Each row is a point. The last column is the point's height on a tilted bowl or saddle (a function of degree 2), plus a little noise. Along how many of its main directions does it bend up, bend down or stay straight?
In the rows, zero is written as 128.

Points (15 x 4):
[[ 61 103 170  83]
 [104 146 153 121]
 [137 140 104 125]
 [ 64  81 157  85]
 [140  95 135 122]
 [ 55  94 194  53]
 [ 95 148  95 115]
 [103 141 163 116]
 [124 106 113 123]
 [ 88 211 178  65]
 [190 230 170  54]
 [125 120 115 127]
 [ 74 102  60  64]
 [101 111 201  79]
 [ 92 151 109 119]]
Directions: 0 up, 3 down, 0 straight

Points, 23 rows:
[[ 94  92 174  53  85]
 [200 118 109  94  73]
 [171 205 139  84 102]
 [186 158 155 115 101]
 [201 128  72 111  61]
 [ 53  94 135  93  80]
 [136  96 175 114 114]
 [ 66 114 174 131  87]
 [125 115 111 122 121]
 [ 91 170 154 157 110]
 [ 96 158 129 193  97]
 [141  87  67  61  71]
 [158 113 167 152 112]
 [130  93 157 162 116]
 [120 133 166 152 119]
 [159  89 126 167 109]
 [130  62 161 173 106]
 [147  98  83  29  54]
 [203 184 120  66  58]
 [114 185 162  98 115]
 [ 90 137 115 187  92]
 [129 168 244 169  55]
 [170 146  70 116  89]]
Directions: 0 up, 3 down, 1 straight

Points, 26 rows:
[[111 132 122 166 131]
 [ 87 181  98 144 162]
 [154 110 120 141 132]
 [143 149 219 163 168]
 [ 91  94 147 107 141]
 [ 92  60  68 136 173]
 [ 99  83 111 177 153]
 [130  96 197 169 166]
 [117  83 113 123 131]
 [204  58 126 111 190]
 [ 15 151  98  51 126]
 [156 128  77 177 135]
 [ 91 109 183 117 172]
 [183  59 199 127 210]
 [157 134  66 174 151]
 [151 159 229  80 198]
 [175 138  91 199 101]
 [168  99 108 164 126]
 [148 117 101 129 139]
 [ 82 106 106  87 117]
 [108  77 219 146 232]
 [137 149 160 105 132]
 [140  78 179  93 149]
 [167 142  58 115 203]
 [185  83 144  93 170]
 [121 175 124  82 112]]
Directions: 2 up, 1 down, 1 straight

Points:
[[142 143 215 113 121 113 204]
 [120  82 101 189 108 163 162]
 [115 138 175 142 118 148 145]
 [150 144  86 145 181 145 169]
 [ 75 198 185  93 117  87 121]
 [151  83 140 140 154 169 135]
 [138 141 134 146 185 116 152]
 [192 189 135 142 162  59 166]
 [ 68 121 137 111 249  83 117]
 [122 144 107 161 123  94 150]
 [111  62 110  78 201 167 211]
 [181 120 183 137 118 148 132]
 [137 100 151 142 170 158 148]
 [132 128 119 181 126 161 156]
 [136 161 145 110  91 122 141]
 [159 141  86  64 175 138 175]
 [ 76 149 136  24 159 138 163]
 [110 130 167 115 145 179 146]
 [164  98 197  83 128  93 203]
 [111  73 125 118  80 129 136]
 [158  86 198 105  97 137 169]
 [119 158 133 139 144  82 132]
 [191  98  60 192 131 150 150]
 [139 134 127 135 118  79 143]
 [168 191 139 138 165 150 137]
 [111 128  72  77  86 172 205]
 [148 101  98 129 133  87 144]
 [137 144 149  98 147 129 128]
 [ 99 147 163 134 110 108 130]
 [ 57 118  98 155 125  54 121]
 [229 189 102 111 205 136 123]
 [150 136  60 126 118  83 174]
 [106  97 149 179 140  99 146]
 [ 93 141 124  48 115 222 249]
 [ 85 156 135 152 141 115  97]
 [ 86  80  91 156 141  97 135]
 [ 62 172  89 111 186 113  70]
 [106  89  96 122  80 180 165]]
Directions: 4 up, 1 down, 1 straight

Points (45 x 7):
[[129 145 108 141 151 180 113]
 [102 123 109  90 122 100 114]
 [112 208  39 137 133 119  78]
 [136 182  60 185 130 106  86]
 [111 175 161  47 135 177  73]
 [178 172 102 150 153 170  95]
 [130 172 157  95 135 117 102]
 [109 103 126  77 171  92 108]
 [ 48  57 189 102  64  56  76]
 [121  26  95 150  94 142  75]
 [198  39 169 136 104 210  40]
 [158 147 138 118 167  60 112]
 [ 71  99 106 107 165 174 105]
 [124  87 156 138 122 104 118]
 [ 98 118  71 109  99 101 111]
 [118 145  91 122  72 185 118]
 [199  81 167 151 145  76 107]
 [156 140 123 181 125 173  98]
 [ 85 213 205  68 140 142  42]
 [128 139 157  88 137 163 104]
 [ 10  75  96 196  30 151  17]
 [ 95 126 146 142 122 145 112]
 [ 98 141 168  75 240  55  86]
 [105  80 197 103 185 121 100]
 [ 82  75 121 145 172 130 107]
 [101  89  78 167  32 181  87]
 [132 140 133 143 120 154 116]
 [140 127 216 156 101 194  69]
 [135 124 154  76 181 130 102]
 [155 231  92 175 106 187  76]
 [153  50 129 122  88 188  81]
 [162 135 122  69 171 145  93]
 [163 124  95 104  96 127 115]
 [145 137 175 138 157  70 117]
 [192 130  31  46 140 170  48]
 [173 133 142 190 108 174  86]
 [ 78 193 108 129 129 195  99]
 [136 144 158 101 163 150 105]
 [127 162 111 121 168  63 106]
 [136 102 120 172  81 152 105]
 [106 112 154 164 138 178  99]
 [ 53 135 100 174  82  86  89]
 [156  85  96 123  64 148 108]
 [ 92 184 134  82 173  66  79]
 [114  91 109 154  94  96 116]]
Directions: 0 up, 4 down, 2 straight

Points, 45 rows:
[[119  71 107 157 133 102 107]
 [202 139  86 154  92 134  95]
 [ 54 165 139 166  87  76  75]
 [105 207 150 130  20 133  56]
 [137 169  63 114 140 160  97]
 [ 79 195 155 134 152 138 120]
 [ 52 118 115 116  68  97  77]
 [216 143 125  46 178 131  60]
 [ 92 128 231 152 241 146  51]
 [ 99 178 104 117  87 179  97]
 [135  66 126 220 107 117  92]
 [ 91 219 185 203 123 134  90]
 [174  86 124 141  94 174 113]
 [145 205 115 171 119 144 107]
 [147 152 163 110 122 112 111]
 [103 146 182  90 154  76  87]
 [ 88 114 172  78 127 133 101]
 [ 91 125 180  85  92 105  93]
 [124 210 137 189 104 115  97]
 [193  91 113  93 170 112 100]
 [ 99 163 142  92 110  71  90]
 [143 114 149 195 133 120 110]
 [ 43  99 118 145 169 116  81]
 [158 214 137 101 123 121  96]
 [177  96  24 119  79  35  23]
 [ 91 100 100 145 219 188  66]
 [178  57  99 138 156  76  95]
 [ 95 156  93 107  71  99  89]
 [189  42  88 154  76 145 111]
 [119 139 101  97 116  94 105]
 [150 111 119 101  98 144 117]
 [143  99 104 188  76 183  93]
 [162  98 115  74  86 108 107]
 [220 140 191 209 134 158  59]
 [144  71 158 113 108 159 118]
 [ 97  91  71 108 175  71  64]
 [188 151  80 160 147 200  77]
 [157  87 130 117 118  74 109]
 [132  45  87  96 165 128  91]
 [ 59 125 124 217 130 130  80]
 [120  93 177 128 156 146 112]
 [ 75 184 181  87 171 155  99]
 [107 216 141 113 125  90 100]
 [108  83  64 132 132 120  91]
 [161 128 133 133 142 151 120]]
Directions: 0 up, 5 down, 1 straight

Points (76 x 9):
[[152 147 140 125 142 152  20 141  72]
 [115 133 143 107  82 151 110 151 137]
 [158 118  75 159 198 122 106 109 144]
 [199  89 148 168 125  65 135 167 117]
 [139  72 107 102 104  74 177 175 168]
 [ 81 115 102 129 142  64 171  86  95]
 [136 115 132 146 125  96  88 206  78]
 [113 152 127 174 151  93 126 119 126]
 [177  38 219 164 145  88 106 137  92]
 [ 78  69 124 173 142 124 145 134 111]
 [100 150  84 126 213 154  99 132 214]
 [136 159  66 197 155 176 145 133 112]
 [ 92 119 134 141 165 148  89 184 128]
 [137 143 158  98 127 126  76 113 109]
 [117 153  85 173 150 140 151  75 112]
 [172 158 152  62 118 126 129 157 122]
 [ 79 168  68 119 137 164  70 116 144]
 [ 50  72 145 199 108 117 119 105  89]
 [129 115 165 153 128 151 187 111  79]
 [134 202 120  95 136  86 169 122 124]
 [103  46 174 136 129 104 163 156 167]
 [118 170 119 136  89 137 125 135 150]
 [115 130 122 130  54  96 100  94 140]
 [111 109 117 145 170 123 156 156 127]
 [167 142 161  89 176  55  76  91  98]
 [193 156 191 107 191 122 157 185 145]
 [165  64 119 105 140  95 117 155 147]
 [ 97 108 157  65 133 118  77 145 113]
 [ 68 155  81 199  65 115 135 149  89]
 [133 102 118  93 107 130 123 180 127]
 [181  86 168 232 124  63 124 129  32]
 [106 200 127 110 164 127  93 157 171]
 [ 67  48  43 109 172  49 142 210  94]
 [ 96  85 126 141 139 105 150 193 115]
 [159 144 131 175 136 142 129 105 107]
 [110 117 127 135 173 106 190  98  75]
 [ 86 129 105  58 137  83 143 151 107]
 [ 86 119 131 159 116 127 199  92  67]
 [172 138 141 116 167 129  75 134 127]
 [113  96  78  86 120 180 124 126 130]
 [112 137  83 167 139 130  51 153  73]
 [121 137 111  42 182 189 132 103 137]
 [120 135 191 153 160 106  91  96 111]
 [ 67 124 104 116 148 147 134 176 102]
 [ 98 157 106 158 137  47 115 109 133]
 [165 145 135 125 167  83 180  89  71]
 [107 115 182 109 119 162 160 149 132]
 [124 110 140 141 143 128  97  95 101]
 [144 106 203 147 137 108  83 120  93]
 [ 79 128 143 129  65 128  97 122 144]
 [125 181  91 154 101 164 156 121 149]
 [175 159  92  93 127 111 170 143 128]
 [117 108 134 199 125 137 113 162  90]
 [ 84 134 165 106 143 146 112 174 130]
 [104 130  80 117 160 149  67  74 122]
 [167 175 165 130 114 126 148 157 140]
 [106 105 175 189 175 126 107  40  10]
 [175 124 113 128 130 181 124 184 126]
 [113  87 208 110 123 159 154 114 107]
 [106 162  94 114 143 160  65  74 141]
 [181 198 148 110 159 121  91 130 166]
 [115 132 136  84  73 177  70 136  99]
 [135 137 119 179 100 158   7 132   7]
 [136 150 110 130  97 167 105 104 132]
 [166 131  70 142 106 181 148 148 123]
 [161 135  85 167 208  58 151 101 129]
 [102 105  98 105 153 128 113 100 131]
 [163 101 100 161 138 160 130 172 114]
 [121 134 121 149 120 173  78 138 112]
 [105 160 160 107 138 121 144 116 123]
 [154  74  86 104 146 128 150 194 157]
 [ 26 133 130  82 123 195 102 136 123]
 [143  80 205 127 123  46 158 138 127]
 [ 56 126 126 121  89 121 118  96 139]
 [143 179 127 135 140 133 106 124 158]
 [143 115 153 103 165  93  75 155 133]]
Directions: 2 up, 3 down, 3 straight

Points, 73 rows:
[[115 124  76 134 152 106 112 153 108]
 [140 124  96 112 128  91 111 170 110]
 [199  89 154 119 131  95 160 117  78]
 [137 159 142 147 113 138 163  69  94]
 [142 150 153 158 140 170 142 124 103]
 [118 115  80 182 184 138 191 112  70]
 [ 90 151 125 108 128 147 140 145 112]
 [133 104 111 131 158 113  65  92 127]
 [162 139 156  99 176 133  84 107 124]
 [117 157  85  98 182  56 205 114  49]
 [108 135 206 104 142  64 106 180  77]
 [117  99  97 106  96  85 120 130  99]
 [ 82 122 211 101  92 155 149  90  84]
 [101 147 128 136 133  95 128 131 117]
 [143 100 101 128 129 148 108 172 122]
 [174 116 148 106 162 127 151 106  94]
 [118 146  86 127  93 140 136  83  91]
 [175 166 119 137  89  96 116 136  95]
 [168 137  70 145 114 132 155 141 103]
 [ 93 104 149 157 155 171 182 184 116]
 [104 109 121 154 155 109  90 142 117]
 [194  86 168 148 132  93 168 146  76]
 [169 104 141  84 167 179 105 164  91]
 [135 145 136 169 118 105 121  95 114]
 [115 180 132  49 140 161 121  89  67]
 [166 169 107 124 147 109 118 124 106]
 [124 150 135 142 177 167 106 134 106]
 [ 75 134 174 112 126 161  90  67 138]
 [149 168  91  95 153 139 194 145  99]
 [172 181 135 119 127  92 114 111 107]
 [177 188 132 135 114 174 190 146  80]
 [114 135  93 115 122 131 159 141 115]
 [115  75 105 123 123 134  56 101 132]
 [165 112 162 190 110 134 183 144  88]
 [141  96 166 110 206 110 118 123  80]
 [155 120 158 149 130 109 195 141 103]
 [ 99  69  89 177 125 115 140 162 102]
 [116  78 139 227 100 185 133  94  49]
 [ 91 128  54 148 110  61 176 164  87]
 [152 166 120  78 158  94 108 174  96]
 [ 98 113 157  72   7  62  77 153  25]
 [130 162  86  76 166 156 193 100  47]
 [117 147 138 158 128 120 119 136 121]
 [ 52 107 177 154  51 124  90 115 107]
 [105 118 187 128  96 174 124 117 107]
 [149 126  96 135 143 139 124  88 103]
 [139  95 125 129 117 105 149  61  93]
 [112  55 142 111 108 126 160 149 100]
 [167 131 116 129  96 116 203 164 115]
 [139  68 152  26 129 108  96 150  59]
 [159 161  93 232 168 110 111 136  41]
 [134 151 180 124  87 147 155 156  92]
 [150 130 152 137 104 129  82 119 140]
 [192 129 138 151 145  95 160 126  93]
 [170 149 151 152  86 227 154 150  54]
 [ 71  94 127 179  82 124 123 135  99]
 [105 139 178 120  99 108  97 146 121]
 [117 176 118  92 123 170  85 152 101]
 [138 160 127  73 164 137  99 158 103]
 [119  88 116 178 150 140 124 199 112]
 [201 152 170 120 100 106 106  84 121]
 [120 112 171 157 179 155 156 148  92]
 [138 147  61  71 161  83 117 161  71]
 [202 189 107 178  56 156 122 142  41]
 [ 80 132 131 116 118 140  93 100 130]
 [150 174 127 109 110 141 123 111 109]
 [107 127 137 205  53 170 124 168  61]
 [107 141 130 156 154 102 168 163 121]
 [165 162  70  85 112 152 132 105  71]
 [148 167 143 106 162 120 109 105 117]
 [140 138 144  61 149 124  87 118 116]
 [125 146 104 104  77 117 100  90 111]
 [162  29 152  98 161  73 133  90  30]]
Directions: 1 up, 7 down, 0 straight

Points, 74 rows:
[[120 161 129 195 119 150 118  77 108]
 [132 148 125 120 121 176 114  78 101]
 [125 105 132 124 144 138 111 108 104]
 [100 101 101  84 157 106  72 148  66]
 [195 142  83 145 170 145 154 119  58]
 [121 167 156 132 177 131 197 116  97]
 [ 83 175 119 111 144 122 130 149 100]
 [ 78 185 125 127 131 123 141 145 109]
 [153 138  87 116 193 149 181 113  58]
 [ 99 162 212 108 108  70 103 136  60]
 [161 135 134 141 179 126 147 167 103]
 [ 97 183  76 103 107 117 147 131 113]
 [112 120 128 146  44 120 138 115 104]
 [110 186 152 125  94  97 122 110 117]
 [124 174 127 116 137 112 166 151 104]
 [157 175 142 126  97 115 111 103 105]
 [ 96 123 122 130 140  58 109 126  86]
 [ 86  89 134 160 115 120 146 141  94]
 [ 76 170  43 112 118  68 129 121 101]
 [125 158 107 132 177 121 173 136  91]
 [133  78 112  84 107 157 162 164 113]
 [138 158 140 148 130 143 135 113 114]
 [152 118  87 132 148  96 101 146  96]
 [135 140 203 102 145  96 118 135  89]
 [195 157 137 121 120 119 137 183 120]
 [104 121 180 132 164 136 132 112  98]
 [168 177 190  79 183 112 116  91  29]
 [158 164 129 115 156  94 166 127  90]
 [143 158 123 148 109 125 137 104 121]
 [101 154 142 123 155 139  81 107  79]
 [128 172 159 119 117 136 120 138 103]
 [ 97 127 163 151  96 171  95 163  80]
 [207  67 117 153 143 100 133 113  94]
 [113 111 123 110 144 188 171 120  96]
 [129  61  80 165 134 136 140 156  84]
 [133  17 158 121 102 126 126 132  93]
 [ 70 134  93  94 108 143 110 126  91]
 [146 182 121 188 119 189 145 148  58]
 [170  85 191 155  87  74 112 120  95]
 [111  61  84  86 140 130 139  88  63]
 [143 121 100 131 173 140 146 111  89]
 [122 168 143 118 111 159 153 141 107]
 [117  74 107 161 177 139  90 143  66]
 [172 157 116 113 166 112 192 104  70]
 [124  90  49 104  97 119 142 139  88]
 [ 57 132 106 115  76 122 103 140  79]
 [135 121 151 120 113 137 187 143 109]
 [205 127  85  69 170 166 136 119  48]
 [135 200 124 131 124 139 147  79 128]
 [185 129 154 168  89  74  96 171 117]
 [194 138 107 116 150  57 140  86  53]
 [ 56 150 168 117 119 110 150  76 150]
 [191 127  86 143  83 152 127 156 112]
 [160 187  92  98  66 105 106 101  83]
 [ 88 141 164 117 145  82  99  91  91]
 [123 147 133  79 112 124  90 111  89]
 [108 121 173 161  76 146 113 106  97]
 [124 118 147 121 163  75 138 136  97]
 [167   7 149 122  87 133  88 153 155]
 [115 128 120 157 146 115 121 125 104]
 [159 139 134 133 182 127 130 135  93]
 [112 126 143  91  96 115 143 138 111]
 [130 162 143 146 181 146 152 113  93]
 [ 75 190  77 192  72 114 107  91 118]
 [151 156 104  86 149  99 121 104  85]
 [ 68 124 118 159 116 187  70 163  25]
 [139 119  95 135 184 129 126  76  68]
 [114  59 164  93 156 136 117  98  66]
 [121 114 125 132  80 114 110 124 112]
 [131 150 110 113 145  66 114 116  91]
 [ 81 141 153 105 129 152 192 149  99]
 [187 116 139 188 130  87 145 188 109]
 [118 108 145 126 131 106 154 128 115]
 [114 121 118 146 117 119 136 123 118]]
Directions: 1 up, 7 down, 0 straight

Points:
[[121 146 168 139 210 187  47 112 116]
 [161 167 107  99  58  42 103 164 147]
 [ 80  46 157 147 129 212 111  37 102]
 [111  71 127 133 135 187 154 176 117]
 [ 93 177 127 175 131 107 116 149 142]
 [150 149 128 133  92 170 138 172 132]
 [158 143  62 148 115 160 121 138 145]
 [107 139 168  45 189 137 149  37  92]
 [152  87  89 137 146 131 153 120 124]
 [108 117 147 176  54  88 125 163 142]
 [134 164 153 218 127 163 105  81 112]
 [124  82  67 174 171 138 134 135 132]
 [118 122 145 125 136 164 103 159 135]
 [ 94 117  84 153 116 137 141  30 122]
 [136 176 163  56 107 179 117 138 136]
 [ 75 120  93 107 202 119 137  98 104]
 [123 129  70 126 181  64 101 113 104]
 [133 104 157 158 108 184 131 106 113]
 [110 125 128 103 153  82 168 186 122]
 [121 173 138  54 155  96 113  69 109]
 [199 126 190 182 108 122 113 183 139]
 [ 30  81  95  78 165 154 148 157 115]
 [159 125  53 163 130 123  86 136 136]
 [ 13 159 106  90 174 186 150  55 126]
 [196  89 198 165  65  41 142 100  99]
 [ 97 128 115 147 162 118 153 120 125]
 [195 132 163 203 198 146  85 161 151]
 [129  70 176  79 215  82 187  38   7]
 [136 105 128 105  54 180 131 140 110]
 [149 124  64 100 118  73 238 137  86]
 [ 58   8 121 146 110 113  99 148 101]
 [ 82  98  94 135 165  44  81 113 110]
 [170 137 143 159 158 189 163  74 127]
 [ 62 180 179 120  82 129  59 169 136]
 [126 128  89 170 135 138  75 155 136]
 [162 191  56 163 179 115 152  85 121]
 [ 96 122 178 168 140 110  90  92 116]
 [ 68 214 121 118 187  71 144 121  86]
 [192 171 163  72 111  84  80 145 132]
 [170 181 107 205 170 134  91  59 107]
 [200 153 129  99 160 110 145 142 144]
 [ 78 162  83  76 102 105 108 128 132]
 [217 137 107 195 158  69 177 143 164]
 [159  90 152 198  99 129 111 140 117]
 [183 126 119  99 101 118 192 139 121]
 [184 118 113 148 129  94 220 117 113]
 [171  75 151 135 178 233 208  78 114]
 [ 90 143 104 117 131  87 117  43 116]
 [ 73 147 140 134 131 106 191  83 100]
 [120 212 113 131 127 136 102 110 122]
 [105 143 134 188 203  81 108  87  98]
 [ 34 157  74 105  76 150 137 163 116]
 [102 186 134 106 104 148 150  86 120]
 [134 108 181  86 103 142 139 165 116]
 [161 128 108 173 149 183 128  86 137]
 [128 121 185  70  92  73 124 123 128]
 [134  48 134 155 232 151 116 139  93]
 [ 65  84 129 126  76 156 150 159 114]
 [150 181  77 184 150  73 130 182 159]
 [183 162 128 102 228 106  73  99  94]
 [189 102 140  85 179 130  77  85  97]
 [234 138 114 120 159  10 164 122 121]
 [146 177 131  41 150 151 201  56 103]
 [174 141 117 167 139 172 152 141 153]
 [160 153  81 102 132 124 123 136 138]
 [129 138  54 107 140 106 198 191 112]
 [152 157 128 117 132 184  95 106 138]
 [ 27 122 110  82  97 160 173 141 117]
 [ 91  99  68 126 111 165 119 115 139]
 [113  90 153 134 121 143  92 145 122]
 [117 130 110  96 134  48 158 133 116]
 [244 104  88 154 112 158 222 165 148]
 [ 50 134  35 120  69 122  79 143 135]
 [145 103 130 125 109 126  85 153 125]
 [133 172  75 123  62 192  64  29 130]]
Directions: 2 up, 4 down, 2 straight
